Every row gives one point. Two turns around zero, p and q, are shown by what they do to some points. Write where each new point lands after one turn and then the other. Backwards means that the second turn is done in reverse. Each puzzle has new turns, and all numbers are rounded.

Turn p:
[ 0.12  0.19 -0.23] -> [ 0.20  0.16 -0.20]
[-0.31 -0.45  0.26] -> [-0.47 -0.33  0.18]
[ 0.24  0.52 -0.31] -> [ 0.44  0.43 -0.22]
[ 0.27 -0.31 -0.03] -> [ 0.14 -0.38 -0.07]
[0.00 0.45 0.60] -> [0.12 0.33 0.66]
[-0.33 -0.41 -0.29] -> [-0.44 -0.21 -0.35]
Turn q:
[ 0.40 -0.53 -0.40] -> [ 0.12 -0.57 -0.51]
[ 0.41 -0.01 -0.08] -> [ 0.31 -0.03 -0.28]
[-0.18  0.09 -0.40] -> [-0.36  0.07 -0.25]
[-0.23  0.20  0.46] -> [0.05 0.24 0.50]
[-0.39  0.24  0.42] -> [-0.11  0.28  0.54]
Where do these land?
q, then p backwards: [-0.62 -0.15 -0.19] -> [-0.53 -0.33  0.23]
p, then q backwards: [ 0.55 -0.04  0.41] -> [ 0.20 -0.32  0.57]
p, then q: [ 0.43 -0.03 -0.09] -> [ 0.29 -0.20 -0.27]
q, then p: [-0.37  0.22 -0.14] -> [-0.28  0.35  0.09]

Turn p:
[-0.34  0.27 -0.34  0.31  0.00 -0.74] -> [-0.11  0.08 -0.37  0.58 -0.07 -0.67]
[-0.12  0.25  0.30 -0.12 -0.40  0.36] -> [-0.18  0.47  0.32 -0.02 -0.04  0.34]
[ 0.02  0.07 -0.17 -0.25 -0.48  0.66] -> [-0.01  0.41 -0.08 -0.16 -0.23  0.72]
[ 0.51 -0.40 -0.01 -0.50 -0.36 -0.10] -> [ 0.28  0.03  0.04 -0.64 -0.57 -0.02]
[-0.10  0.32  0.26 -0.09  0.58  0.50] -> [ 0.00  0.02  0.14 -0.10  0.81  0.30]
[-0.09  0.14  0.09  0.21  0.58  0.14] -> [ 0.02 -0.26  0.02  0.15  0.59  0.02]
[-0.37 -0.31 -0.15  0.25  0.06 -0.57] -> [-0.36 -0.34 -0.23  0.25 -0.20 -0.50]
[ 0.49 -0.35  0.01  0.20  0.02 -0.25] -> [ 0.36 -0.42  0.15 -0.05 -0.31 -0.18]
Turn q:
[-0.01 -0.02  0.62 -0.26  0.00  0.05] -> [-0.02  0.07  0.67  0.02  0.05  0.04]
[-0.46 -0.30  0.52 -0.41 -0.33 -0.23] -> [-0.31 -0.18  0.70 -0.32 -0.42 -0.06]
[ 0.10  0.34 -0.07 -0.40 -0.19 -0.45] -> [ 0.14  0.27  0.08 -0.19 -0.21 -0.60]
[ 0.32  0.20 -0.43  0.47  0.56  0.33] -> [ 0.11  0.13 -0.65  0.32  0.61  0.21]
[ 0.29 -0.64 -0.27  0.74 -0.42  0.12] -> [ 0.28 -0.77 -0.43  0.44 -0.32  0.38]
[ 0.23 -0.56 -0.11 -0.09 -0.21 -0.18] -> [ 0.23 -0.60  0.03 -0.13 -0.12 -0.12]
[ 0.00  0.22  0.18 -0.15 -0.17  0.32] -> [ 0.18  0.31  0.21 -0.05 -0.08  0.23]
[-0.10  0.33 -0.12  0.11  0.20 -0.28] -> [-0.24  0.25 -0.21  0.12  0.06 -0.29]
[-0.37  0.43 -0.33 -0.03  0.58  0.31] -> [-0.37  0.53 -0.39 -0.23  0.45  0.19]
Where do these land?
p, then q: [-0.17 -0.04 -0.47  0.07 -0.72  0.25] -> [ 0.24  0.34 -0.37  0.02 -0.56  0.46]
q, then p: [-0.24 -0.17  0.17 -0.10  0.47  0.67] -> [-0.16 -0.07  0.02 -0.28  0.68  0.47]
p, then q: [ 0.70  0.31  0.39 -0.14 -0.06 -0.14] -> [ 0.44  0.16  0.52  0.32  0.19 -0.39]
p, then q: [-0.17 -0.33 -0.17  0.53 -0.15 -0.28] -> [-0.16 -0.46 -0.18  0.21 -0.46  0.14]
p, then q: [ 0.28  0.67  0.20 -0.15  0.31  0.21] -> [ 0.13  0.35  0.10  0.28  0.68 -0.18]
q, then p: [-0.44 -0.05  0.47 -0.02  0.24  0.14] -> [-0.51  0.09  0.26  0.01  0.37  0.16]
q, then p backwards: [ 0.15 -0.32 -0.67 -0.14 -0.18 -0.68] -> [ 0.14 -0.51 -0.38 -0.20  0.31 -0.72]
p, then q: [-0.11 -0.07  0.08 -0.06  0.08 -0.16] -> [-0.16 -0.06  0.03 -0.08 -0.04 -0.14]

Turn p:
[ 0.13 -0.28  0.23  0.02  0.34  0.08 -0.41 -0.12 -0.15] -> [ 0.05 -0.06  0.51  0.09  0.24 -0.27 -0.12 -0.13 -0.21]
[ 0.64 -0.06 -0.22 -0.34  0.23 -0.36 -0.61 -0.30 -0.07] -> [ 0.60 -0.16  0.02 -0.09  0.66 -0.58 -0.22 -0.13  0.05]
[-0.53  0.17 -0.25  0.16  0.16  0.03  0.65 -0.39  0.44] -> [-0.49  0.16 -0.50 -0.14 -0.04  0.40  0.52 -0.46 -0.09]
[-0.68  0.61 -0.39  0.13  0.25 -0.03  0.06  0.28  0.45] -> [-0.47 -0.11 -0.63 -0.07 -0.14  0.53 -0.44 -0.47 -0.06]
[-0.18 -0.37 -0.18  0.50 -0.23  0.06  0.21  0.07  0.31] -> [-0.22 -0.07 -0.09  0.25 -0.55 -0.12  0.33 -0.28  0.16]
[ 0.07  0.15 -0.21  0.22 -0.27 -0.08 -0.11  0.16 -0.09] -> [ 0.23  0.03 -0.23  0.20 -0.25 -0.03 -0.17  0.04  0.06]
[ 0.42  0.23 -0.08 -0.17  0.42  0.53  0.25  0.00  0.09] -> [ 0.09 -0.41  0.10  0.21  0.49  0.52  0.23  0.04  0.02]
[ 0.40 -0.10  0.18  0.23 -0.13 -0.39  0.05  0.02 -0.57] -> [ 0.29  0.14 -0.03  0.24 -0.05 -0.45  0.07  0.53 -0.32]
[-0.43 -0.50  0.44 -0.21 -0.19 -0.29  0.00  0.84  0.47] -> [-0.82 -0.32  0.20 -0.35 -0.52 -0.34 -0.33  0.29  0.45]
[ 0.43 -0.18 -0.25 -0.23 -0.05 -0.02 -0.18 -0.07 -0.49] -> [ 0.67 -0.17  0.14 -0.11  0.10 -0.21  0.04  0.19 -0.14]
[-0.85  0.25  0.48 -0.58 -0.17  0.51  0.27 -0.64 -0.39] -> [-0.15  0.86  0.46 -0.75  0.04  0.79  0.20  0.02 -0.26]
[ 0.58  0.07  0.24  0.25 -0.37 -0.04 -0.16  0.15  0.00] -> [ 0.23  0.10  0.05  0.51  0.01 -0.24 -0.08  0.37  0.34]
Turn q:
[-0.17 -0.16  0.00 -0.15  0.24  0.28  0.16 -0.16 -0.71] -> [-0.17 -0.02  0.39  0.08  0.18  0.44  0.25  0.36 -0.41]
[-0.50 -0.50  0.16  0.42  0.71 -0.43  0.20  0.31  0.21] -> [-0.10 -0.42  0.74 -0.05  0.59 -0.39 -0.30  0.04  0.48]
[ 0.25  0.01  0.47 -0.01  0.00  0.02 -0.35  0.28  0.58] -> [ 0.24  0.26 -0.12 -0.52 -0.03 -0.13 -0.07 -0.42  0.47]
[-0.26  0.25 -0.24 -0.11 -0.65  0.35 -0.13 -0.18  0.07] -> [-0.22  0.06 -0.28  0.22 -0.59  0.28 -0.20 -0.28 -0.27]
[ 0.54  0.01  0.14  0.20 -0.54  0.05 -0.29 -0.22 -0.39] -> [ 0.33  0.26 -0.23 -0.33 -0.52 -0.05  0.05  0.37 -0.42]
[ 0.22  0.08 -0.08 -0.16  0.31 -0.53 -0.44  0.09 -0.26] -> [ 0.14  0.31 -0.10 -0.12  0.55 -0.41 -0.01  0.05 -0.36]
[ 0.15 -0.45 -0.07  0.02  0.16  0.82  0.72 -0.43 -0.37] -> [ 0.19 -0.50  0.28  0.20 -0.18  0.92  0.42  0.55  0.05]
[-0.03 -0.44 -0.14 -0.07  0.25 -0.36  0.02 -0.09  0.07] -> [ 0.19 -0.42  0.11 -0.03  0.38 -0.19 -0.06 -0.04 -0.11]
[ 0.20  0.43  0.23 -0.19  0.11 -0.65 -0.21 -0.36  0.11] -> [ 0.32  0.33 -0.07  0.16  0.10 -0.65  0.37 -0.31 -0.18]
[-0.08  0.01  0.12 -0.10 -0.36  0.22  0.53  0.35  0.41] -> [-0.41 -0.33 -0.24 -0.10 -0.33  0.12  0.16 -0.15  0.52]
[-0.33  0.75 -0.58  0.14 -0.22  0.22 -0.21  0.41  0.27] -> [-0.52  0.46 -0.48  0.51 -0.13  0.05 -0.58 -0.18  0.21]
Where do these land?
p, then q: [ 0.13 -0.04  0.14  0.29  0.13 -0.05  0.35 -0.63 -0.26] -> [-0.23  0.10  0.12  0.41  0.03 -0.11  0.40  0.54  0.14]
p, then q: [-0.27 -0.30 -0.83 -0.18 -0.24 -0.15  0.16  0.39 -0.15] -> [ 0.07 -0.59 -0.64 -0.27 -0.18  0.18  0.04 -0.04 -0.51]
p, then q: [ 0.48  0.21  0.35  0.42 -0.09 -0.10  0.27  0.37  0.52] -> [-0.17 -0.23  0.21  0.17 -0.01 -0.25 -0.74  0.05  0.55]
q, then p: [-0.75  0.04  0.41 -0.04  0.79 -0.47 -0.61  0.32  0.29] -> [-0.57  0.59  0.14 -0.09  1.03 -0.27 -0.29 -0.26 -0.39]
q, then p: [-0.01 -0.08 -0.55 -0.84 -0.05 -0.19  0.37 -0.29 -0.12] -> [ 0.17 -0.28  0.05  0.05 -0.38  0.00  0.65 -0.23 -0.75]
p, then q: [ 0.24 -0.16  0.39  0.22 -0.16  0.06 -0.41 -0.64 -0.06] -> [ 0.21  0.47  0.17  0.21 -0.09 -0.53  0.40  0.07  0.31]
q, then p: [ 0.18  0.05 -0.10  0.38  0.25  0.30  0.07  0.39  0.01] -> [-0.23 -0.32  0.01  0.12  0.04  0.19 -0.39 -0.17  0.34]
p, then q: [ 0.34  0.20  0.06 -0.14 -0.19 -0.17 -0.04  0.45 -0.13] -> [-0.05  0.04 -0.27 -0.37  0.24 -0.08 -0.41  0.03  0.17]
q, then p: [ 0.07  0.23  0.07  0.17 -0.12  0.15 -0.77 -0.76  0.05] -> [ 0.73  0.49 -0.04  0.52  0.33  0.02 -0.09  0.38  0.05]
q, then p: [-0.79  0.09  0.10 -0.16 -0.08  0.29  0.23  0.13 -0.19] -> [-0.40  0.54  0.39 -0.10 -0.34  0.28  0.02 -0.20 -0.16]
q, then p backwards: [ 0.36 -0.24 -0.04 -0.11 -0.24  0.32  0.38  0.27  0.05] -> [-0.03  0.11 -0.26 -0.32 -0.15  0.02  0.50  0.31  0.17]
